Each point is reached from the start by the listed moves, each made once or not at all, plus a little noise. Is the number of moves made odd or even? Then give how often each move was made.
In the rows, 128 means zero.

Moves:
(1): [130 124 166]
(2): [ 74 131 127]
(3): [130  93 140]
Start: [140 124 134]
Points:
[ 87  89 144] => even (0, 1, 1)
[143 125 170] => odd (1, 0, 0)
[ 86 122 171] => even (1, 1, 0)

Moves:
(1): [142 123 135 120 161 132 135 115]
(2): [139 168 123 113 150 110 116 136]
(3): [113 130 155 124 121 124 110 122]
(4): [137 126 140 163 146  97 117 127]
(5): [104 113  97 146 155 164 118 117]
(6): [130 129 126 144  96 143 116 107]
(7): [115 126 128 142 143 150 159 128]
(8): [139 127 141 127 147 146 136 153]
Start: [124 146 127 164 117 134 127 132]
Points:
[143 184 174 205 186 141 119 122] => odd (1, 1, 1, 1, 0, 1, 1, 1)
[146 179 140 208 174 125 132 104] => odd (1, 1, 0, 1, 0, 1, 1, 0)
[121 169  96 159 199 154 113 113] => odd (1, 1, 0, 0, 1, 0, 0, 0)
[104 129 144 230 140 166  80 119] => odd (0, 0, 1, 1, 1, 1, 0, 1)
[ 93 174 114 162 158 146  89 120] => odd (0, 1, 1, 0, 1, 0, 0, 0)
[136 140 135 180 104 171 119 132] => even (0, 0, 0, 0, 0, 1, 0, 1)

Moves:
(1): [142 139 135 120 131 127 130 136 131 125 125 139 106 136 128]
(2): [140 131 125 142 128 112 127 129 121 117 155 107 113 135 127]
(3): [113 114 174 115 148 161 103 118 139 135 116  98 153 138 107]
(4): [131 122 140 130 117 120 113 149 140 146 124 124 107 119 119]
(5): [115 129 124 136 144 145 129 113 110 149 130 157 128 132 129]
(6): [159 120 139 164 142 113 161 142 134 125 113 139 106 150 117]
(7): [129 146 138 132 124 133 126 138 122 130 124 127 137 128 129]
(8): [130 128 109 118  97 153 126 117 144 155 159 134 144 132 138]
(9): [ 92 133 161 128 136 104  84 149 160 103 110 121 146 160 121]
(10): [121 121  96 121 133 148 126 128 116 146 129  99 127 141 132]
(11): [140 158 129 147 112 105 119  69 153 155 116 173 136 111 147]
(12): [114 115 127 125 121 140 132 120 112 139 115 135 124 140 111]
(13): [157 123 124 126 130 101 133 128 107 127 104 132 135 139 113]
(14): [128 137 141 121 117 110 132 120 134 131 150 122 137 119 160]
Start: [116 123 117 126 134 123 130 109 116  92 126 126 120 145 125]
Points:
[140 129 177 171 145  60 108 171 161  68 113 116  56 204  97] => odd (1, 1, 0, 1, 0, 1, 0, 0, 1, 0, 0, 0, 0, 0)
[111 169 168 192 150  84 110  80 154 114  79 203 133 185 130] => odd (0, 0, 0, 0, 1, 1, 1, 0, 1, 0, 1, 0, 0, 0)
[136 117 200 139 168 104  82 172 139 105  47  80 114 232  67] => even (1, 0, 1, 1, 0, 1, 1, 0, 1, 1, 0, 0, 1, 0)
[ 89 107 182 111 159 111  60 116 108 128 102  80 116 222  93] => even (1, 1, 1, 1, 1, 0, 0, 0, 1, 1, 0, 1, 1, 1)
[124 147 124 129 107 149 103   8  96 195 143 129 174 181 138] => even (0, 1, 1, 0, 1, 0, 1, 1, 0, 1, 1, 1, 1, 1)
[ 97 162 134 134 117  72  85  63 145 113 131 125 112 190 154] => odd (1, 1, 0, 0, 0, 0, 0, 0, 1, 1, 1, 1, 0, 1)
[175 141 106 158  74  93 149  66 126 196 108 157 123 171 138] => odd (0, 0, 0, 1, 0, 1, 1, 1, 0, 1, 1, 1, 1, 1)
